Every row gives one point. Any point is a mix of the corners, with weights that add up to 1. It lies inside the corners' shape when no weight is negative. Is each point inside? If not, which corners have a negative weight?
In the rows, zero is written as 128.

Corners:
(1): [ 92 158]
(2): [175 119]
(3): [ 71 113]
Points:
[125 150] => outside (3)
[108 134] => inside
[ 78 119] => inside
[134 135] => inside
[167 120] => inside
[108 143] => inside
[117 144] => inside

Corners:
(1): [156 105  81 130 156  74 143 116]
(2): [136 109 196 131 103 180  93 177]
(3): [116 171 132 136 107 107 116 127]
(4): [115  98 157 157 135  85 130 103]
(5): [ 91 109 139 104  79  73 120 191]
(6): [118 100 148 113  62 149 189 155]
(7): [111 171 159 127 163 183 121 127]
(8): [108 106  84 101  94 129 155 106]
(9): [108 118  98 181 131  81 129 128]
Points:
[114 120 106 129 111 108 156 122] => outside (2)
[120 165 179 122 145 225 132 110] => outside (1, 5, 9)
[ 96 159 136 120 100 164 105 149] => outside (1, 4, 6)
[114 132 125 129 114 119 129 132] => inside
[131 110 125 138 130 105 131 128] => inside
[117 131 146 109 112 133 133 145] => outside (9)
[110 129 149 141 100 106 100 152] => outside (1, 6, 7)
[125 140 135 143 138  99 105 138] => outside (6, 8)
[131 133 125 144 133 123 130 118] => outside (5)

Corners:
(1): [ 89 112 102 135 160 150 143 148 107 143  80 139 139 128]
(2): [134 125  73 124 151 149 141 168 159 154 121 157  75 146]
(3): [170 133 162 100 126 106 109 136 100  77 101 109 143 130]
(4): [ 84 126  55 147 145 154 129 105 152 123  86  86 132 150]
(5): [154 167 151  87  92  51  84 147 113 115 162 170 144 100]
(6): [165 102  93 115 141 146 158 106 113 171  72  88 134 126]
(7): [ 77 113 107  98 141 141 139 149 177 158  86 124 129 181]
(8): [145 143 155  64 134 137  76  97  91 109 119 155 144 104]
(9): [ 91 134 130 145 109 143 119 175 176 174 145 124  91 117]
(10): [146  92 152 137  98  91 106 124 123 113 213 195  87 185]
(11): [140 111 122  73 127 106 155  96 136  95 105 128 148  97]
(12): [120 142 119 144  94 158 149 156 151 158 130 146 143 139]
(13): [150  92 142  83  82  83  65 139 113  88 124 171 131 105]
(14): [142 106 104 123 165 166 134 131 155 160 126 112 163 126]
(15): [142 128 157 171 124 100 101 124 161 145 128 183  94 135]
Points:
[122 119 114 118 129 129 129 134 138 141 122 144 121 129] => outside (3)
[146 117 132 117 110  98  99 124 113 108 147 160 107 125] => outside (7, 12, 14)
[142 123 144  94 104  88 105 122 106  96 116 151 139 121] => outside (2, 9, 14)
[133 117 120 118 126 119 130 144 135 139 122 151 127 139] => outside (4, 8, 9)
[115 121 109 118 142 133 113 140 127 134  94 132 131 124] => outside (10, 11, 12)

Corners:
(1): [ 73  81 105  97 157 119  86 118 129 162 101  91 135 149  94 134 155 154
  96 101]
(2): [105  96 123 134 146 116 157 123 141 164  96 133  68 177  85 132 187 160
  95  92]
(3): [157 118 118 128 159 130 122 129  95 141 154 120 126 148  68  80 141 121
  79 120]
(4): [140  92 152  82 162 153 122 128 100  87 156 102 112 109  93 136 166 127
 121  90]
(5): [165 173 131 161 134 142 133 149 108  91 138 172 117  53 146  74 128  98
 128 166]
(6): [149 127 186 178 112 114 149 102 150 174 151 141 128 115 124 121 130 104
 147 130]
(7): [114 131  93  90  88 138 178 121 126 155 189  85 141 120 139 124 142 106
 149 147]
(8): [193 141 115 130 145 121 157  89 157 123  96 163 129 127 127 130 123  93
 111 143]
(9): [123 100 119 104 158 128 136 140  99 157  86  98 145 142  72 145 158 166
 110  99]
(10): [ 92  76  77 141 197 121 109 131  84 152 111 135 129 182  96 150 141 182
  96  84]
(11): [177 124 166 165  75 144 130 135 126  67 163 178 123  86 133  90 123 125
 147 186]
(12): [126  74  98 136 151 129 161 149 149 118 129  95 136 109 136 119 159 146
 103 126]
(13): [103 126 136 146  97 156 146 108 121 126 120 124 112  75 123  86  71 103
 145 144]
(14): [154 142 134 127  91 115 158 111  99  88 153 152 155  62 162  73 110  87
 122 131]
(15): [126 154 132 150  97 101 194 158 153 118 165 150 131  55 156 105  81 129
 133 144]
(16): [129 145 172 193  98 126 124  85 140  96 149 110 134 102 109  91 134 118
 147 172]
(17): [132 167 174 151 101 140 181 117 132 106 142 131 139  97 163 118  87 102
  96 167]
(18): [147 142 125 101 110 152 115 103 125 133 160  90 104 138  99 108 160 168
 114  85]
(19): [148 178 161 151 107 120 167 130 131 102 141 139 134 114 170  82 101 109
 180 139]
(20): [132 138  93 134 152 119 130 169 130 133  92 124 100 144 121 169 134 133
  83  82]
(21): [ 80 105 100 125 171 151 130 148 120 141 105 144 148 172  79 144 157 152
  85  71]
Points:
[130 124 125 132 122 133 148 123 123 130 141 121 128 112 121 107 126 119
 122 131] => inside
[124 121 135 143 114 127 142 123 129 123 150 124 117  98 131 116 130 127
 121 132] => outside (3, 8, 9, 19, 21)
[135 135 138 137 115 134 147 127 128 113 142 131 137  99 127 108 120 118
 125 137] => outside (2, 10)
[145 147 130 139 108 128 150 130 137 106 135 132 129  98 141 105 135 124
 124 140] => outside (3, 4, 6, 10, 13)

Corners:
(1): [138 171 142 172 106 125 130 127 120 142 145 134  80  81 110 102  95 158
 135 103]
(2): [134 136 140  55 148  99  67 116 183 120  85 161 179 164 152  98 161 125
 198 127]
(3): [122 142 113 103 116 154 146 125 111 149 125 166 154 123  74 114  92 108
 109 122]
(4): [ 92 132 103 185 127 155 160 170  47 135 166 137  89 127 156 161  81  65
  82 124]
(5): [134 106 160 111 191 134 137 114 196 112  93 134 129 171 163 171 124 156
 166 100]
(6): [122 128 113 164 159 175 128 182 114 139 125 105 121 178 146 142  95 105
 113 141]
(7): [ 97 164 108 147 107 145 162 141 123 169 137 129  80 126 150 175 148 108
  75 125]
(8): [111 116 165  84 131 111 108 142 177  90  84 119 145 149  75 139 168 135
 164 104]
(9): [192 113 132 110 111 111 100 127 116  97 104 138 125  77 167 105 120 153
 119 131]
(10): [121 118 114 141 112 130 104  95 120 160 138 166  96  92 129 122 161 167
 105 139]
(11): [153 166 115 130 137 112 111 130 139 107 137 140  73  99  66 102 185 175
  99 111]
(12): [158 159 143 110  97 162  88 130  91 126 139 143  81 127  97 119 122 142
  88 123]
(13): [129 134 140 204 148 150 139 113 131  82 111 118 171 149 118 190  90  70
 128 160]
(14): [120 114 139 115 152 133 109 129 107 114 130  82 136 156 136 162 122  79
 131 164]
(15): [147  93 158  65 185 111  71 166 179 137  69 130 107 190 101 160 133 102
 164 113]
(16): [107 147 117 169 100 123 151 192  87 114 175 127  97 134 129 140  42 131
 100 159]
(17): [131 122  97 176  98 136 130 121 153 137 158 142  75 115 145  86  98 144
 110  97]
(18): [ 95 120 185 116 161  88 139 144 166 102  79 114 128 152 127 144  97 107
 127 148]
(19): [128  95 178  81 180  85  76 148 201 104  59 108 164 149  91 166 100 102
 126  90]
(20): [136 123 120 159 101 116 122 102  84 149 144 121  93 135 124 110 153 132
  92 107]
(21): [157 137 159 177  85 148 137 169  81 154 194 144  96  86 157  97 129 133
  84 138]
Points:
[127 134 129 116 129 133 119 128 131 134 120 144 129 133 118 127 123 123
 125 125] => inside
[133 139 121 167 131 144 137 142 101 124 140 113  87 133 140 147 102 116
 101 132] => outside (2, 3, 8, 10, 19, 21)
[133 133 130 135 122 134 124 138 121 129 134 136 110 128 128 126 118 128
 119 129] => outside (19)
[131 129 136 129 127 121 119 132 132 121 121 133 118 126 126 133 119 124
 121 124] => outside (6)
[136 133 129 143 131 135 125 126 120 132 128 136 111 131 134 131 124 121
 115 127] => outside (8, 16, 19)
[132 137 133 127 123 136 113 136 117 128 129 137 111 133 124 130 121 121
 115 124] => inside
[115 147 138 132 116 121 125 149 115 132 139 130 106 122 105 121 128 131
 107 125] => outside (5, 9, 13, 15, 17)
